Each row of a before or after table is a point. The points were changed in one or more steps. Then noise was added and the rows were shuffled. The steps act on how far a point lies along the listed directions, d1 being the first. What was done? A step turns or swaps two directions, mirrors them in a line or flattens them onto one, adds a multiple of one to another, or multiplies one. Angles are multiples of 10 degrees, from the lower direction toward the higher: turns from -170 to 170, lines from 10 to 170 but not 90. Use the fewest steps. Two steps may share a direction if one is a turn and the other turns, adds or multiplies; they go together, in the order done. Otherwise the lowest direction goes first.

Directions:
(1): [18.0  4.1]
(2): [  4.1 -18.0]
Before:
[[ 4.5  2.8]
 [-3.3  0.5]
 [-0.8 -5.7]
 [-6.9 -0.6]
 [-3.0  3.2]
 [-0.2  1.7]
 [ 3.8  6.0]
 [-2.0  0.3]
 [-4.4 -8.7]
 [ 1.5  6.4]]
After:
[[-5.9  4.0]
 [ 6.9  2.2]
 [-0.3  4.1]
 [-8.8 -3.7]
 [-2.2  2.5]
 [ 1.0  1.4]
 [-4.0 -3.6]
 [ 5.3 -0.8]
 [-1.4  1.2]
 [ 5.3  4.1]]
Steps: turn d1 and d2 by 40 degrees

Directions:
(1): [ 12.2 -22.2  -0.4  -6.1]
(2): [  1.1   4.4 -22.5 -12.5]
(3): [22.4 12.6  4.3 -1.4]
Before (8 x 4):
[[-4.5  2.5  8.7  6.8]
 [-2.1 -1.7  2.3  0.7]
 [ 0.7  0.2  1.2  1.1]
 [ 5.0  9.4 -4.9 -2.0]
 [ 6.2 -1.6 -3.7 -2.1]
 [-4.0 11.2  0.4  1.1]
 [-2.2 -0.4  0.9  0.6]
 [ 0.3 -5.7  1.9 -1.6]]
After (8 x 4):
[[ 5.9  7.4 -6.2 -3.4]
 [-6.1  5.4  6.6  6.1]
 [-2.6 -1.0  1.9  1.0]
 [-2.6 -0.2  0.5  0.4]
 [-0.5 -5.5  3.9 -0.5]
 [ 6.7 -2.9 -2.3 -1.2]
 [ 0.3  0.5  0.8  1.5]
 [-3.5 10.9 -2.9 -1.0]]
Steps: turn d1 and d2 by -20 degrees

Directions:
(1): [ 11.2 -10.6  -8.3 -23.7  -2.1   3.1 -21.4  -4.4]
(2): [-11.9  12.7  10.7 -18.0  22.6 -10.3  -0.5   0.2]
(3): [ -3.7  -4.1 -14.0 -12.5  -7.3 -11.0  22.2 -17.7]
Before (10 x 8):
[[  4.6  -3.7  -4.2  -1.4  -7.4   2.5  -5.0  -2.8]
 [  0.7  -0.5  -1.1  -4.8  -2.4  -2.5   4.9  -5.2]
 [  8.4  -8.3  -7.2  -9.2  -4.7   4.0  -4.1  -2.5]
 [ -0.2   0.4   2.0  -1.7   4.8   1.1  -4.2   1.9]
 [  4.1  -2.6  -1.6   1.8  -1.6   5.5 -10.4   2.5]
 [ -1.2   0.5  -0.9  -5.0   1.0  -3.9   5.2  -4.3]
 [ -3.1   3.9   6.1  -7.3   5.1  -2.9   2.7  -1.6]
 [  0.2  -1.0   0.0   1.1  -0.5  -4.1   5.3  -4.4]
 [  2.0  -1.1   0.8   7.0  -2.6   2.8  -0.4   1.9]
 [ -4.3   6.0   4.2   0.3   9.5  -5.9   7.3   0.1]]
After (10 x 8):
[[  3.0  -0.7   2.3  12.2  -1.3   8.9  -9.9   7.7]
 [ -0.9   2.3   4.7   5.4   4.4   2.5  -3.5   5.4]
 [  2.6  -2.2  -3.4   5.0 -10.0   2.5   1.1  -2.8]
 [ -3.0   0.5  -3.6  -5.4  -1.3  -6.7  11.9  -8.2]
 [ -2.4   4.0   2.2  -7.2  10.5  -7.1   2.4  -2.5]
 [ -0.1  -0.5  -4.3  -5.2  -4.2  -4.3  12.1  -8.6]
 [  1.1  -2.8  -2.9  -5.9  -0.8  -5.7   5.9  -8.3]
 [  4.2  -2.1   1.1  -0.2  -0.4   3.8  -9.0   2.7]
 [ -4.5   5.1   5.5  -3.3   3.9  -3.7   7.9  -2.0]
 [  3.4  -5.3  -6.4   8.2 -10.0   2.9  11.9  -2.2]]
Steps: mirror d1 and d2 in the line at 110 degrees; multiply d3 by 2

Directions:
(1): [  7.1  16.3  12.1 -18.0  18.1   4.8  -0.4   8.6   1.8  24.2  -8.3]
(2): [  0.1 -14.3   4.9   0.5 -10.8   3.7  15.1 -26.5   7.7  20.5 -10.1]
(3): [-13.7  14.6   3.1   7.5  17.8 -14.8  19.3 -13.4  -1.8  -0.9  17.6]
(4): [ 11.7 -17.2  23.0   4.1  -2.0  -4.2  16.8  19.6   5.8  -0.7  13.1]
(5): [-10.3   7.5  13.3  27.3  -4.4  15.2 -16.0   1.9   2.2  14.0   8.9]
(6): [-12.7 -17.8   0.9 -21.0   3.7   3.3 -14.9  -5.7  -4.8   6.8  24.5]
Before (11 x 11):
[[ -2.1  -0.4  -3.1  12.4  -7.6   1.6   3.1  -7.0   1.8  -1.1  -3.6]
 [  5.1  -3.4  -2.5 -12.4   1.1  -3.2   1.3   9.2  -0.6  -2.9  -6.0]
 [ -1.8  -4.6  -2.0   3.4  -8.6   4.9   0.4  -7.3   2.0   6.6  -6.5]
 [  5.1  -2.9  -1.6  -5.6  -0.9   0.8  -5.7   1.7  -3.5  -1.2  -3.6]
 [ -1.7  -1.6   1.1   1.4   0.5   2.0  -1.8   1.6  -1.4   3.7   3.3]
 [ -0.2  -1.5   3.6  11.6 -10.7   2.3  -1.4  -5.1   0.9   2.3  -2.8]
 [  7.7   3.1   0.0  -6.3   2.3   2.4   2.1   4.1   2.8   4.7  -7.7]
 [  2.5  -4.2  -3.0  -9.0  -1.8  -2.4   3.1  -2.8   2.7  -1.5  -7.4]
 [ -1.7   6.3  -5.6  -1.3   3.2   3.1  -3.6   1.8  -0.4  -1.5  -7.4]
 [  3.0   1.5   1.5  -7.9   5.4   2.9  -0.4  -0.1   0.3   5.9  -0.9]
 [ -0.7   3.6  -2.3   7.2  -5.2   3.2   5.9  -9.3   2.5   2.1  -3.9]]
After (11 x 11):
[[ -1.9   6.5  -6.2  -1.9   4.3   1.9  -1.9   1.2  -0.5  -2.5  -7.4]
 [  3.2   1.4   2.2  -7.5   4.1   4.1  -1.4   0.8   0.6   6.6  -1.5]
 [ -3.0   0.1  -4.7   9.8  -5.1  -1.7   7.3  -9.0   1.1  -3.1  -2.4]
 [  5.7  -4.2  -1.5 -10.0  -2.3   0.7  -2.8  11.4   0.1  -1.3  -6.9]
 [  5.1  -2.1  -2.8  -7.6   1.4  -2.3  -2.1   0.0  -4.0  -2.3  -2.9]
 [ -1.9  -0.9  -0.5  -0.3   3.2  -1.4   1.7  -0.2  -1.6   2.1   4.1]
 [ -1.7   0.6   0.0   4.8  -3.5  -7.5  10.3 -10.3  -0.4  -2.6   0.1]
 [  7.4   3.3  -0.3  -7.3   2.9   2.0   2.4   3.9   2.7   4.2  -7.3]
 [ -2.5  -2.9  -4.5  -1.4  -3.1  -2.3   8.7 -11.0   0.9   3.0  -4.4]
 [ -0.8   3.9  -1.9   6.9  -4.6   2.5   6.4  -9.7   2.6   1.9  -3.6]
 [  2.9  -5.4  -1.4  -6.1  -5.0   2.3  -2.7  -0.3   3.5   0.4  -9.1]]
Steps: swap d3 and d5

Directions:
(1): [ 13.1  21.4   2.6  -8.6  -9.1  -2.3  -3.0  25.1  21.5  -8.1   5.2 -19.6
   2.4   1.9]
(2): [-10.5 -14.0   8.6   7.7 -21.7  20.3   1.4  26.7  -9.0  -2.7  -3.4   6.6
 -12.2   7.1]
(3): [ 16.8  -1.1 -20.0   5.9  16.3  -2.9  20.3  11.1  -4.1 -14.2  11.7  11.4
 -18.3   6.0]
(4): [-18.4   6.2 -27.1  20.2   1.2   0.3  -7.3  11.8   7.3  -4.3  -3.6   7.6
  18.9 -13.0]
(5): [  1.4   0.9  12.0  17.8   2.2  10.8   9.0 -13.3  30.6  -9.5 -17.3   5.9
 -12.3  -5.0]
(6): [  3.5  10.0   6.0 -12.8  25.1  29.5   6.3   9.6  -7.5   5.8 -11.4   2.9
  11.1  -9.4]
Before (14 x 14):
[[ -0.9  -6.2  -3.9   0.9  -1.7  -7.8  -4.4   6.0  -8.6   0.2   6.0   0.7
   -3.8   1.9]
 [  4.4   6.9  -4.4  -0.6   1.0  -5.4  -0.7   0.5   6.1  -1.8   3.5  -3.3
    6.9  -1.5]
 [  2.9   8.0  -3.7  -0.8  -0.1  -1.8  -3.8   7.6   7.6  -3.2   2.8  -4.0
    5.9   0.0]
 [  3.7  -0.1   6.6  -5.3  -2.6  -2.3  -2.0  -3.3   0.5   3.4   2.3  -8.8
   -1.7   3.1]
 [  0.6   3.5  -9.2   8.4  -0.7  -1.9  -1.9  11.0   3.3  -6.4   4.2   2.7
    4.3   1.1]
 [ -5.0  -8.5 -10.8  14.9  -3.7   1.0   4.1  11.0  -4.6  -3.6   1.8   8.0
   -2.2   0.9]
 [ -0.3   5.2  -8.0   5.7   4.2   0.2   4.7   0.8   8.4  -3.5  -1.5   0.8
   -4.1  -4.6]
 [ -4.3  -5.8  -2.9   2.1  -2.3  -4.4  -0.6  -3.8  -4.8  -0.9   6.5   5.4
   -1.7   2.1]
 [ -5.1  -5.3  -1.4   4.4  -3.5  -4.5  -0.9  -5.4  -6.2   3.9   3.6   3.2
    1.5   1.1]
 [  2.6   0.6  -4.4   4.6   8.0  -6.3   1.7  -4.3  -3.2  -2.3   2.8   0.1
    1.1  -2.7]
 [  1.9   4.6  -8.3  -1.9   1.6   0.3  -0.5   6.5  -3.0   1.4   1.7  -2.5
    3.2  -0.4]
 [ -0.2   3.1 -10.5   8.9   2.1  -1.5   0.3   3.1  10.8  -4.5   2.9   0.4
   -5.3  -1.9]
 [  0.6  -3.2  -0.6  -0.6  -4.1  -4.6  -0.6   0.5  -6.6  -0.8   5.8  -0.7
   -2.9   5.1]
 [  6.6  -1.0   0.2   5.8  -8.7  -8.3   3.7   1.7  12.1  -4.2  -0.4  -6.2
   -9.1   2.6]]
After, 14 rows:
[[ 0.2  1.3 -0.9  4.0 -9.7 -0.6 -0.1  9.1  3.7 -3.1  3.1 -1.1  1.2  1.5]
 [-5.3  2.4 -7.2  5.7  0.2  5.9 -2.8  9.2  6.9 -1.1  0.6  0.3 -0.6 -3.2]
 [ 1.4  5.4 -3.1  2.0 -3.5 -1.0 -2.9 10.1  8.5 -4.1  3.6 -4.3  2.2  2.6]
 [ 0.6  3.7 -7.6  1.3 -2.5 -2.8 -2.1  2.3  1.5  0.1  0.5 -3.4  1.2 -0.7]
 [-5.5 -3.4  1.5  0.1  2.5  7.0  0.2  0.3 -5.8  1.4  0.8  5.9  1.4 -0.8]
 [ 4.2 -1.5  6.7 -4.0 -2.6  2.4  0.8  1.8 -0.1  2.0  1.8 -6.9 -4.6  4.5]
 [-0.2 -2.0  1.6 -1.2  6.8  4.1 -2.8  5.9 -6.3  1.6 -1.4  2.2 -0.1 -2.7]
 [-5.1  3.5 -6.4  5.7 -2.2  0.3 -0.1  4.1  4.8 -0.8 -0.5 -0.4 -1.6 -3.3]
 [ 0.4 -1.0  3.8 -2.7  2.5  5.4  0.6  1.8 -6.0  0.7  0.2  0.7  0.5  1.3]
 [-2.9  1.7 -8.5  6.0 13.0  7.2  1.8  2.4 -3.2  3.0 -4.1  5.2 11.1 -7.7]
 [-3.6 -4.8  0.0  8.5 -3.8 -1.4 -1.3  2.5 -4.2 -2.1  0.4  1.6 -1.3  0.2]
 [ 3.0  2.2  4.8 -1.8 -2.1 10.4  4.1 13.1  3.3  0.8 -6.4 -5.4 -1.5 -1.0]
 [-0.5  5.8 -6.8  6.2  2.1  1.8 -3.6 10.0  4.6 -4.3  0.8  1.8  9.1 -1.8]
 [-4.2 -4.6  0.9  2.7  1.3  6.2  2.9 -1.0 -6.9  4.0  0.2  6.3  1.2 -1.0]]
Steps: turn d2 and d6 by 130 degrees; flatten d3 and d4 onto the line at 80 degrees; multiply d5 by 0.4

Directions:
(1): [  3.4 -16.9  26.2   8.0  -3.3   0.8  -9.1  -5.6  27.1  -1.3  20.5  10.7
  21.6   1.1   3.6   0.3   8.7 -15.6  -2.8  12.2]
(2): [ 18.3 -32.5 -11.7 -22.3  -5.6  -8.9 -15.6  13.8   0.7  10.6   1.5 -10.5
  -3.6 -18.1  -6.7   5.2 -11.3  -7.4  -2.3  -2.4]
(3): [  0.0 -14.3 -19.0  -8.6  -7.0  -4.7   5.0 -11.4   3.8  -6.2  -8.8  -0.4
  -4.8  21.5 -18.8 -13.2  24.5  -3.9  15.4  23.2]
Before, 10 rows:
[[-1.7  0.2 -5.7  3.4 -1.1 -1.4  0.4 -1.4 -1.3  0.4  0.7 -2.0 -0.1  4.2
  -0.7 -2.8  3.9  1.9  0.5  0.1]
 [-0.2  1.4 16.3  5.9  0.1 -0.2 -3.9 -1.3  7.5  0.0  7.6  4.4 10.1 -8.5
   8.1  3.5 -6.4 -2.7 -7.3 -7.2]
 [ 0.8 -4.5  8.7  2.7 -3.7  0.3 -4.8 -4.3  8.4  0.0  8.4  4.2  9.0  2.5
  -1.7  0.5  3.8 -6.2  0.1  4.6]
 [-2.7  2.5 15.7 10.0  3.0  0.7 -2.4 -3.6 11.6 -1.6  8.1  6.5 12.2  2.0
   4.6  1.2  3.8 -1.9 -4.3  0.3]
 [-1.2  5.0 11.7  5.0  5.2  1.0  1.7  3.2  5.1  1.5  6.6  1.8  2.7 -6.8
   6.2  5.4 -6.9 -0.5 -8.1 -8.2]
 [-2.7  1.1 -1.4 -1.9  3.4  0.0  2.7 -1.9 -1.4 -1.8 -1.2  0.7  1.3  1.7
  -1.6  0.9  3.3  4.3  0.4  2.3]
 [ 3.0  1.8 12.5  4.3  3.4  3.2 -4.1  4.4  4.8  0.0  5.0  0.0  2.9 -6.6
   5.7  7.6 -4.7 -1.6 -6.1 -8.8]
 [-2.5 10.8  9.8  7.2  4.5  3.9 -0.9 -2.3  1.6 -1.4  6.1  2.9  5.8 -3.4
   7.3  2.3 -2.6 -1.3 -6.1 -4.3]
 [ 2.9 -1.4 -5.0 -7.3  1.1  0.6 -0.4  3.9 -4.3  1.3 -3.1 -3.5 -4.1 -5.9
   1.5  1.6 -5.5  3.9 -1.6 -8.3]
 [-7.1 18.2  2.1  6.1  1.7  5.7  7.0 -1.0 -7.2 -2.7 -3.0  1.4 -2.2 -0.2
   1.3  2.6 -2.3  7.8 -0.4 -4.0]]
After:
[[ -1.2   0.2 -12.8  -4.7  -4.5  -1.5   2.2  -4.7  -6.0  -1.4  -6.5  -2.2
   -5.0   9.1  -9.9  -4.3   7.1   1.2   7.0   5.4]
 [ -1.7   3.6  -2.3   5.2   0.5  -0.6  -0.4   1.2  -2.6   1.8   2.5  -2.2
    0.8  -0.4   3.3   0.1  -1.6   2.9  -3.0  -5.0]
 [ -2.3   0.8  -0.5   2.2   0.1   1.2   2.0  -9.6   5.2  -5.6   1.7   3.4
    3.9  10.3  -4.3  -5.7  13.2  -4.6   3.5  11.0]
 [ -0.8  -9.8  -5.8  -3.5  -5.9  -4.8   2.2 -11.5   7.5  -6.0  -3.5   2.4
    2.2  12.2 -10.7  -9.3  16.3  -4.3   7.8  13.6]
 [ -0.7  -8.2   0.6  -0.5  -0.5  -2.7   4.6  -6.5  11.7  -3.6   2.6   3.3
    1.9   9.6  -7.9  -4.9  13.2  -5.7   3.5  11.1]
 [  3.4 -10.2  -0.5  -1.8  -2.2  -0.3  -0.8  -4.5   9.5  -4.9  -0.3   0.8
    0.5  10.2  -8.3  -2.6  14.6  -5.7   5.5   9.9]
 [ -2.7   3.1   1.8  -0.3   4.6   0.6   1.7  -0.3  -2.0  -0.7   0.5   0.9
    2.4  -1.8   1.3   3.0  -0.5   5.0  -1.9  -1.2]
 [ -5.4   9.6  13.9   9.8  -0.2   6.0   2.8  -3.9   5.9  -3.5   6.6   6.4
    8.0   0.8   2.4   2.3   2.4   0.2  -1.5   2.1]
 [  4.2  -7.4   6.2  -3.8  -0.4   1.0  -4.2   2.1   6.4   0.8   5.6   0.9
    4.8  -5.8   3.8   2.3  -3.0  -2.1  -3.2  -4.1]
 [ -4.7   0.3 -10.6   0.2  -0.5  -2.9   5.7  -8.9   1.0  -5.6  -7.9   1.1
   -1.4  16.6 -10.7  -8.3  17.0   3.1   8.0  10.9]]
Steps: turn d1 and d3 by 120 degrees; multiply d3 by 1.3
